Every row gives one point. Each copy is the shape, with its points in the same order, turned, moved and blurred by noise. Some copies are also mirrored. Which?
In the rows, zero is written as 128.

Shape (7 x 2)
[[ 99 181]
 [ 98 159]
 [ 87 129]
 [ 52 164]
 [136  91]
 [121 114]
 [131 148]]
Copy 1 (7 x 2)
[[ 86 161]
 [112 156]
 [142 168]
 [109 201]
 [174 112]
 [159 131]
 [117 119]]
Copy 1 is: mirrored
Copy 2 (7 x 2)
[[131 187]
 [119 167]
 [ 96 146]
 [ 81 196]
 [118  92]
 [117 117]
 [143 142]]
Copy 2 is: only turned
Copy 3 (7 x 2)
[[133  76]
 [119  94]
 [ 94 110]
 [ 86  65]
 [114 171]
 [113 144]
 [142 123]]
Copy 3 is: mirrored
Copy 4 (7 x 2)
[[134  54]
 [126  78]
 [108 101]
 [ 85  52]
 [138 154]
 [132 126]
 [156  93]]
Copy 4 is: mirrored

Shape (6 x 3)
[[156  75 106]
 [ 98 143  93]
 [ 69 107 127]
 [ 94  86 123]
 [125  89 125]
 [177 172 148]]
Copy 1 (6 x 3)
[[190 108 108]
 [134 133 174]
 [131  76 178]
 [157  73 154]
 [159  90 131]
 [ 98 158  88]]
Copy 1 is: mirrored
Copy 2 (6 x 3)
[[ 74 145 114]
 [158 165 153]
 [127 132 193]
 [ 99 136 174]
 [ 92 131 144]
 [162 105  76]]
Copy 2 is: only turned

Shape (9 x 4)
[[112 207 137 143]
 [141  76 139  72]
 [159 169 127 142]
 [125 185 193 135]
 [117 128  98 122]
 [125 135 163 139]
 [123  98 105 155]
 [177  84 166  79]
 [ 83 154 166  98]]
Copy 1 (9 x 4)
[[177  84 105 151]
 [ 45 150 147 131]
 [145 120  90 121]
 [159  80 143 109]
 [124 158 111 158]
 [138 127 141 112]
 [129 186 116 134]
 [ 46 130 137  84]
 [118 102 176 168]]
Copy 1 is: mirrored
Copy 2 (9 x 4)
[[122 154  46 147]
 [178 118 181 144]
 [150 121  68 116]
 [121 109  62 187]
 [134 157 134 110]
 [119 108 108 149]
 [112 129 142  87]
 [192  77 162 149]
 [121 150 114 193]]
Copy 2 is: only turned

Shape (10 x 6)
[[121 142  95 108 129  98]
 [151 112 199  84  69 125]
 [177 112 163 117 117 101]
 [124  84 165 126 125  94]
 [105 178 155 113 147  99]
 [125 135 126 121 115  86]
 [149 141 130 126 114  71]
 [103 210 137 176 177 159]
 [ 86 186  87 180 153 158]
 [118 173 102 111 176 137]]
Copy 1 (10 x 6)
[[ 99 125 101 126  86 133]
 [ 93 165  89 146 204 145]
 [116 192 109 119 152 141]
 [140 157  81  94 158 107]
 [100 126 110 158 121  70]
 [ 96 143  88 116 111 122]
 [ 84 164  87 112 106 127]
 [114  99 214 135  92  65]
 [102  74 176 113  81  95]
 [130 106 144 156  83 124]]
Copy 1 is: only turned
Copy 2 (10 x 6)
[[180 145 142 131 155 137]
 [ 68 147  88 162 160 175]
 [124 113  83 141 156 186]
 [103 111 127 106 121 174]
 [145 126 102 110 171  82]
 [148 143 118 114 140 149]
 [156 137  94 122 164 167]
 [182 105  88 137  88  44]
 [197 131 134 140  72  70]
 [187  99 137 145 151  90]]
Copy 2 is: mirrored
Copy 3 (10 x 6)
[[141 110 121 102 174 139]
 [175  75  60 129  92  79]
 [164 119  69 154 125 124]
 [169  92 123 167 119 122]
 [202 131 127  88 147 131]
 [161  97 113 116 149 147]
 [170 106  88 129 156 156]
 [177 193 159  52 108 162]
 [132 157 173  46 119 180]
 [147 164 144  75 163 125]]
Copy 3 is: mirrored

Shape (13 x 8)
[[102 131 157 116 133 117 121 129]
 [110 138 113 145 125 125 117 150]
 [148 123 152 126 149 117 144 156]
 [146 118 124 135 146 140 102 114]
 [143 140 121 109 131 160 142 150]
 [101 187 135 128 148 111 119 156]
 [116 113 112 139 145 116 145  87]
 [134 118 158 127 108 119 148 153]
 [101 108 123 118 135 128 143 153]
 [140 147 158 125 144 133 144 156]
 [123 115 114  76 110 112 143 134]
 [138 123 138 142 127 170 140   7]
 [ 78 143 169  79 139 135 146 140]]
Copy 1 (13 x 8)
[[119 113 130 111 122 124  92  99]
 [141 109 151 128 146 124 120 126]
 [113  92 146 117 101 151 133 114]
 [119 118 114 135 134 153 107 147]
 [163  94 118 112 128 162 141 112]
 [152 103 181 131 132 146  87  90]
 [125 164 131  95 118 141 114 147]
 [108 104 123 103 120 126 143  92]
 [142 103 131  94 116 108 122 125]
 [126  88 144 109 116 159 126  96]
 [160 133 113 122  92 112 138 101]
 [ 99 200  69  79 159 198  92 131]
 [152 102 124  82 100 121  78  71]]
Copy 1 is: mirrored
Copy 2 (13 x 8)
[[146 121 134 108 125 147 163 138]
 [ 96 124 150  99 119 147 138 133]
 [134 133 125 116 156 145 121 163]
 [124 123 139 146 124 138 117 109]
 [109 135 134 114 148  95 131 139]
 [113 147 183 103 143 151 173 153]
 [130  68 151 137 118 137 129 134]
 [135 131 111  96 121 133 128 167]
 [114 100 120  91 143 137 144 135]
 [138 146 143 107 152 129 131 162]
 [105 102  97 128 128 115 170 154]
 [185  70 173 171  74  81 112 102]
 [159 119 131  88 151 118 197 143]]
Copy 2 is: mirrored

Shape (12 x 8)
[[149 144 131 120  97 233 133 128]
 [129 124 161 116 218 190 158  79]
 [151 141 133 154 203 113 170 141]
 [151 163 141 161  97  76 135 135]
 [133 120 138 194 125 169 131 124]
 [114 131  97 131  94 111 139 136]
 [137 107 143 131  96 159 138  89]
 [116 126 149 134 104  86 164 134]
 [150 124 142 104 183 118  21 111]
 [113 121 146 108 104 192 167 151]
 [140 195 107 127 173 100 108 141]
 [ 74 155 136 112  91 121 123 147]]
Copy 1 (12 x 8)
[[119  86 135  52  86  82  82 189]
 [ 80  77  85  22 124 169 102 120]
 [ 95 128  74  65  82 147 156  81]
 [ 99 152 104 148 101  93 177 137]
 [100  88  67 101  83 101 115 161]
 [168 124 106 134 116 106 136 133]
 [111 100 120 110 111 124 105 181]
 [124 171 100 141 119 121 134 127]
 [ 69  37 170 129 102 141 139  65]
 [136 129 114  75 110  94  68 148]
 [120 104 116  96 102  96 184  74]
 [134 133 118 136 156  77 111 116]]
Copy 1 is: only turned
Copy 2 (12 x 8)
[[ 67 196  95 104 147 155 168 135]
 [145 155 140 178 104 209 189 124]
 [157 125 111 157  91 203  89 132]
 [127  79 114  88 134 137  65 118]
 [103 163 157 113 102 142 120 140]
 [135 125  87 112 112  92 107 117]
 [107 138 136 133 144 117 148 114]
 [122  80  97 136 108 114 100 133]
 [234 153 136 105 180 157 149 169]
 [ 71 150  79 135 110 134 157 152]
 [197 121  82  86 119 188  97 119]
 [128 103  80  78 102 106 143 148]]
Copy 2 is: only turned
